Each point is reached from the start by the listed moves, each made 0, 1 or 2 times, or once backwards (-1), plus a little noise. Say if it took an odd or an even number of moves. Then give how often each move was made.

Moves:
(1): [ 22 -17]
(2): [21 30]
Start: [-4 -6]
Points:
[17 24] => odd (0, 1)
[60 36] => odd (1, 2)
[-48 -18] => even (-1, -1)

Moves:
(1): [ 15  -5   2   9  -5 -11   3   7   0   1   4]
(2): [-1 10  6  5 -5 -2  1  2  0  1 -2]
(3): [ 6 -7 14 -4  4  0  0 -3  2 11  1]
(4): [-3 -5 -4  8 -5  6  4 -7 10  6  8]
(5): [ 4  5 -4  2 13  1  4 10 -1  1  2]
(6): [  6   0   7  -9 -10  18   4  14   1   3   0]
(7): [  4   0  -1  -1  -1   2  18  -5 -12  -1   1]
(8): [ -9 -11   3   6  -1   1   3   7   1  -2  -5]
(9): [ 1  0 -2 -9 -4 -5  8  0 14  3 -9]
Start: [  6  -7  -8  12 -11  -3 -13   4  -4  -5   8]
Points:
[-48 -44 -37  27 -23   0  -5 -26  31 -13   1] => even (-1, -1, -1, 2, -1, -1, 0, 2, 1)
[ 33 -19  16  44 -60  22  33  37   8  15  24] => even (2, 2, 0, 2, 0, 2, 1, 1, 0)
[ -9   2  -6   5  14   2  40  28 -22 -12 -20] => even (-1, 1, 0, -1, 2, 0, 2, 2, 1)

Moves:
(1): [  9  -2   1   3   0   0   1   3   1   1  -1  -4   8   7  -4 -10   2  -8
  -5  -2   2   1]
(2): [-4 12 -1 -5 -6  4 -6 -8  7 -3 -4 -1  3  0  6 -1 -8  7 -1 -2  8  1]
(3): [  8   2  17   8   4  -5   1   1   7  -2   6  -2   0  -5  -2  -6   3   4
   4  -3 -10   2]
(4): [  4   3   0   7   1   5   8   1   0   3  -4  -4  -4 -11  -6  -2  -3  -2
  -6   0   3   0]
(5): [ -1  -4  -6   3   8   0  -4   5   2   0   1  -7   0  -6   3   1 -11  -3
   1  -3  -3   3]
(6): [-5 -4  1  0 -2  9 -1  4  5  4 -3  3 -2  2  4  1 -2  1  1 -1 -4  7]
(7): [ 0  1  1 -9 -1  2  7  2  2 -1  6  1  2  1  0 -4 -2 -3 -4 -5  1  0]
(8): [-9  3  3 11 -4 -3 -1 12  4  1 -2  8  1 -1 -2 -1  1  3  0 -1  0 -4]
(9): [  2   4  -5   3  -6  -3   2 -10  15  -4   1  -1   2   7   1  -2   0  -2
  -1  -1  -5  -2]
(10): [ -2   5  -3   2   6   2   1   1   0   4   0  10  11  -6  -1   3   4 -10
  -3   5  -3   4]
(11): [ 2  0 -3  5 -4  5  2  2 -6 -4  5 -2 -1  2  6  6  0  4  4 -1  3  8]
(12): [ 3 -4  3  1  7 -1  1 -3  1 -8 -7 10 -2  2  1  2 -2  6 -7 -1  3  0]
(13): [-7  3  8 -4  6  0  3 -6 -4 -8 -5 -2  7  4 -3  4 -7 -3  6  7  3  2]
(14): [-5  3  5  4  7  1  5 -1  0  5 -2  2  0  3 -1  0  5  0 -1 -2  2  2]
(15): [-2  0 -1 -2  2 -2  8  6 -4  1 -2  0 -1 -5  9 -4 -2 -8  8  0  5  0]
(16): [ 2  1  4 -5  1 -1  2  9  2  1 -2 -2  6 -2  3 13  0  4  8 -3 -4 -6]
(17): [ 0  8 -1 -1  5  6  2  2  0 -2 -2 -4  0 -3  1 -1  3  0 -4  4 -6 -4]
(18): [ 1 -4 -5  0  1  6  1 -1  4 -1  3 -1  3 -4 -2 -1  9  9  2  6  1 -2]
(19): [  0   6  -5   6  -1   2  -2  -4  -5   0  -3  -6   0  -3  -8  -4   9   4
  14 -10  -6   1]
(20): [ 6  5  0 -3  3  0  4  2  0  2 -1 10 -6  8 -6  0 -1 -1  0  5  9  5]
Start: [ -3   3  -5  -9  -5  -8 -11  -1  -3   2  14  11   5  10  13   2   0   0
   2   2   6   8]
Points:
[ 14 -13  11 -18 -10   6  -7  -7   4 -14  46  -8 -15  28  32  -4 -34   2
 -21 -16   4  42] => odd (0, 0, 1, 0, 1, 1, 2, -1, 0, -1, 2, 0, 0, 0, -1, -1, 0, -1, -1, 0)
[ 27 -13  14   0   2  -9 -18  23 -11   4  13  36  -8  24   7  -7  29   7
  -3  10 -10  12] => odd (1, -1, 1, -1, -1, 1, -1, 0, -1, 0, 0, 1, -1, -1, 0, 0, 1, 0, 0, 1)
[ -5  27   7 -17 -25   8  20  28  -1 -20  31  16  34  11 -12  34  10  29
  23  19  22  -5] => odd (0, 0, 0, 1, -1, -1, 2, 2, 0, 0, 2, -1, 2, -1, -1, 2, 0, 2, 0, 1)
[-12  37 -56 -23 -49  27 -30 -24  44  -4  19  19  23  21  47  11  18  17
 -11  34   7   0] => odd (0, 2, -1, -1, -1, 1, -1, 0, 2, 1, 1, -1, -1, -1, 0, 0, 2, 2, -1, 0)
[ -7  14 -16  60  -4  13 -18   4  26  25  30 -10  14 -36  42 -17  -2 -13
  30 -28 -27  60] => even (0, 1, 2, 1, 2, 2, -1, 0, 1, 2, 2, -1, -1, 1, 1, -1, -1, 0, 1, -1)
